Rows are points. Two turns around zero, p and q, are shown by what they do to some points. Where does a point land after both, in the order given? Backwards means that the second turn is done in reverse. Each puzzle has new turns, and all numbers are rounded.

Turn p:
14; -6 -> 12; -9
-49; -21 -> -52; -10
-38; 7 -> -36; 15
63; -9 -> 60; -22
11; 30 -> 17; 27
Turn q:
-31; -52 -> -47; -38
2; 29 -> 12; 27
29; 23 -> 35; 12
Where do these land?
q, then p: 35; -29 -> 14; -43
p, then q: -45; 29 -> -23; 49
q, then p: 11; -7 -> 6; -12
q, then p: 17; -40 -> -7; -43
p, then q backwards: -19; 47 -> -25; 44

Turn p:
-18; -5; 12; -35 -> -20; -10; -9; -33
-22; -21; 37; -9 -> -34; 22; 9; -26
-33; -14; -8; 1 -> -27; 7; -23; 5
37; -25; -46; 20 -> 5; -33; 19; 55
-21; 15; 29; -3 -> -1; 26; -9; -27
58; 51; -24; 26 -> 79; -12; 14; 26
Turn q:
18; -19; -21; 4 -> -24; -9; 6; 21
-67; 16; 76; 1 -> 72; 36; 29; -57
-6; -19; -4; 7 -> -9; 7; 18; 5
-2; 8; 47; 19 -> 49; 7; 11; 5
2; 6; -29; 14 -> -21; 14; -15; 14
29; -17; -27; -24 -> -34; -34; -3; 9
26; 25; -41; -20 -> -31; -20; -45; 4
Where do these land?
q, then p: 54; 36; -10; -3 -> -14; -17; -3; 62
p, then q backwards: -37; -3; -29; -18 -> 21; 28; -32; -17
p, then q: -7; 5; 12; 20 -> 10; 5; -22; 1
q, then p backwards: 35; 35; 19; 33 -> 0; 34; -42; 32
p, then q: -10; -50; -27; -3 -> -4; 47; 33; -7
p, then q: -35; -23; 35; -30 -> -9; 6; -4; -61

Turn p:
-2; 7; 8; -14; 47; -9 -> -25; -1; -1; -30; 32; -3
57; 18; -23; 12; -48; 34 -> 69; -10; 1; -7; -39; 36
-24; -16; -1; -4; 29; -70 -> -30; -3; -33; 2; 32; -59
-22; -22; 46; -14; 4; 12 -> -25; 16; 47; 9; 7; -14
-6; -33; 0; -11; 34; -47 -> -22; -23; -9; -5; 33; -49
14; 44; -18; -7; -54; 34 -> 30; 20; -8; -8; -61; 38
-23; 0; 36; 33; 17; 7 -> -12; 30; 16; 25; 35; 9
6; 3; -49; 5; -29; 39 -> 15; -29; -13; 13; -40; 43
Turn q:
19; 3; 27; 30; 12; -39 -> -40; -14; -35; -2; -25; 1
30; 30; -16; 1; 37; 7 -> 14; -8; -25; -37; 3; -35
6; -7; -6; 57; 26; 1 -> -20; -41; 5; -3; -29; -33
-23; -16; -10; 11; 0; -45 -> 2; -13; -4; 9; -42; 32
21; -15; -26; -32; -36; 49 -> 20; 0; 37; -13; 63; 11
-11; -4; 36; -23; 37; -11 -> 11; 13; -43; 34; -5; -11
-42; 9; -5; -43; -76; 37 -> 14; 63; 65; 12; 34; 35
Where do these land?
q, then p: 26; 28; -4; 1; -20; -63 -> -32; -14; 5; -9; -61; 29
q, then p backwards: 13; -19; -5; 24; -40; 17 -> -11; -26; 15; -13; 32; 29
q, then p backwards: 31; 11; 5; 6; 35; -43 -> -2; 24; -53; -16; 2; -24
p, then q: -23; 1; 0; -2; 34; -29 -> 34; 0; -6; 5; -36; 0
p, then q: 5; 38; 13; 6; -2; 29 -> 3; 29; 8; -14; 27; -26
q, then p: -4; -73; 18; -30; -54; 29 -> -9; 8; 36; 20; 76; 52
q, then p: -34; -20; -40; -35; 45; 46 -> 73; -12; 6; -26; 41; -25
p, then q: -14; 35; 12; 30; 4; 15 -> 7; 16; 13; -23; 2; -42
